Each row is a point. Each copy is the shape, with its points in the same order, turned, moved and blurred by noise. Some copies are also mirrored. Which?

Shape (7 x 2):
[[ 14.0 -22.9]
 [  6.9 -28.2]
 [ -8.7  22.0]
 [ -3.6   2.6]
 [ 26.5  41.4]
 [ -9.1 -18.3]
 [-20.5   6.9]]
Copy 1 (7 x 2):
[[-16.2  21.1]
 [-19.8  23.3]
 [  2.7 -19.8]
 [ -9.1  -6.3]
 [ 41.3  -9.0]
 [-27.9   3.9]
 [-15.4 -19.8]]
Copy 1 is: mirrored
Copy 2 (7 x 2):
[[ -1.3  19.0]
 [ -9.4  17.1]
 [ 18.8 -27.2]
 [  3.1 -11.5]
 [ 50.1 -13.4]
 [-13.0  -2.0]
 [ -4.0 -29.3]]
Copy 2 is: mirrored
Copy 3 (7 x 2):
[[  9.5  33.6]
 [  0.0  38.4]
 [ 15.0 -14.9]
 [  6.6   7.2]
 [ 55.1 -14.0]
 [-10.7  17.6]
 [ -7.6  -8.1]]
Copy 3 is: mirrored
Copy 4 (7 x 2):
[[  6.2 -29.2]
 [  1.3 -34.2]
 [  7.4  19.0]
 [  7.9  -0.9]
 [ 52.7  23.0]
 [ -9.2 -15.2]
 [ -9.4   9.6]]
Copy 4 is: only turned

Shape (6 x 3):
[[ 67.9  22.8   9.9]
 [ -0.6  -9.2 -19.0]
 [ -5.7  12.4  -5.1]
 [-14.9   7.8 -18.8]
 [  1.9   7.8   8.7]
 [-18.0  -8.5   1.2]]
Copy 1 (6 x 3):
[[ -6.2  52.7 -38.6]
 [ 14.0  -4.5   6.3]
 [ -7.6 -10.3  -1.0]
 [  2.1 -26.3   0.4]
 [-18.1  -0.1   4.8]
 [ -6.9 -14.5  22.3]]
Copy 1 is: only turned
Copy 2 (6 x 3):
[[-55.5  56.9   4.3]
 [  6.3   9.3 -25.6]
 [-10.3  -5.5  -5.6]
 [ -0.2  -7.7 -21.0]
 [ -9.2   7.6   9.2]
 [ 14.2   1.6   2.6]]
Copy 2 is: only turned
Copy 3 (6 x 3):
[[ -2.2  63.0 -45.7]
 [ 31.1  -0.3  -5.5]
 [  8.3  -6.8 -15.9]
 [ 22.4 -17.8 -14.5]
 [ -0.7   4.8 -10.4]
 [ 12.0 -11.6   8.4]]
Copy 3 is: only turned

Shape (7 x 3):
[[-25.1   0.5 -34.7]
 [ 16.7   2.7  -2.6]
 [  4.5   8.3  -2.8]
 [ -7.9  -4.5  -5.0]
 [-13.9 -28.4  45.1]
 [ 40.4  -4.1 -23.2]
 [ 11.0   8.4 -23.5]]
Copy 1 (7 x 3):
[[ -2.2 -21.7 -37.1]
 [-15.8   4.7   8.9]
 [-10.2  -6.7   5.4]
 [  4.1  -4.5  -5.0]
 [ 44.5  15.0  24.0]
 [-39.6  24.0  -4.0]
 [-26.1  -3.7 -12.0]]
Copy 1 is: only turned
Copy 2 (7 x 3):
[[ 34.4 -31.4  -4.6]
 [-15.5 -23.2   2.4]
 [ -6.3 -17.7  -3.6]
 [  6.5 -14.5   5.5]
 [ -5.4  35.2  30.3]
 [-29.0 -50.0  12.8]
 [ -2.8 -37.5  -4.4]]
Copy 2 is: mirrored
Copy 3 (7 x 3):
[[-33.0 -15.3  25.0]
 [ 11.2  -8.2   0.7]
 [  4.5  -0.3   5.8]
 [-13.1  -5.1  -1.6]
 [-10.8  19.3 -50.4]
 [ 26.3 -38.4   7.2]
 [  3.3 -19.9  19.2]]
Copy 3 is: mirrored
Copy 4 (7 x 3):
[[-10.0  18.7 -41.8]
 [  2.1 -14.4  -6.6]
 [  3.7  -2.8  -7.5]
 [-12.1   2.9 -14.4]
 [-32.3  19.4  39.3]
 [  0.1 -43.1 -23.3]
 [  6.8 -11.2 -26.5]]
Copy 4 is: only turned

Shape (9 x 4):
[[-25.2 -17.4  -8.8  15.5]
 [  0.7  -8.6  -2.8  13.2]
 [ -8.4 -20.0   3.2  -3.8]
 [ -0.7  25.5  -6.9 -20.4]
 [ 35.9   9.0 -31.2  23.7]
 [ 18.7 -26.6   4.8 -19.9]
 [-15.2  -7.5 -42.7  22.2]
 [ -7.1  -9.6 -19.5  15.4]
 [-23.3  37.0  14.9 -33.3]]
Copy 1 (9 x 4):
[[-17.8   7.3   3.1 -28.5]
 [-18.4   3.5  -6.1  -2.8]
 [  1.3  -3.5   6.6  -9.2]
 [  8.8  38.1   5.5  20.0]
 [-50.1  16.2 -11.7  29.7]
 [  2.0 -20.2  15.9  20.7]
 [-44.2  27.5  13.4 -16.1]
 [-30.2  11.8   4.0  -9.5]
 [ 41.4  41.7  -1.5   3.5]]
Copy 1 is: mirrored
Copy 2 (9 x 4):
[[-22.8   8.0   4.7   0.8]
 [ -0.6  -9.1   8.3  -4.2]
 [ -4.1   0.1   9.9  19.1]
 [ 36.1  13.3 -18.8  -1.6]
 [ 31.4 -15.5  28.4 -37.3]
 [ 19.9  -5.1  19.5  29.5]
 [-11.9  17.5  19.9 -33.6]
 [ -3.3   4.1  14.9 -15.9]
 [ 27.2  19.7 -51.4  12.6]]
Copy 2 is: only turned
Copy 3 (9 x 4):
[[ 12.8 -18.2 -34.4  21.3]
 [ -3.4  -6.2 -16.1  14.4]
 [  6.1 -15.4  -6.1  25.4]
 [ 23.2  19.3  11.6   1.7]
 [-28.4  34.6 -17.9   3.3]
 [-10.3 -11.2  20.4  35.2]
 [  9.4  16.2 -46.6  23.9]
 [  3.6   3.5 -28.0  17.9]
 [ 49.3  -1.9  20.1 -12.7]]
Copy 3 is: only turned
Copy 4 (9 x 4):
[[-31.0  -5.0 -20.9  -6.9]
 [ -7.5   4.4  -2.2   2.0]
 [-10.4 -16.3  -3.2  -8.0]
 [ 33.4   0.5 -14.2 -18.6]
 [  0.1  51.6  14.0  -1.8]
 [  0.6 -19.4  28.3 -12.3]
 [-28.7  30.6 -16.9 -28.9]
 [-17.0  12.6 -15.2  -9.5]
 [ 47.1 -19.5 -37.6 -13.7]]
Copy 4 is: mirrored
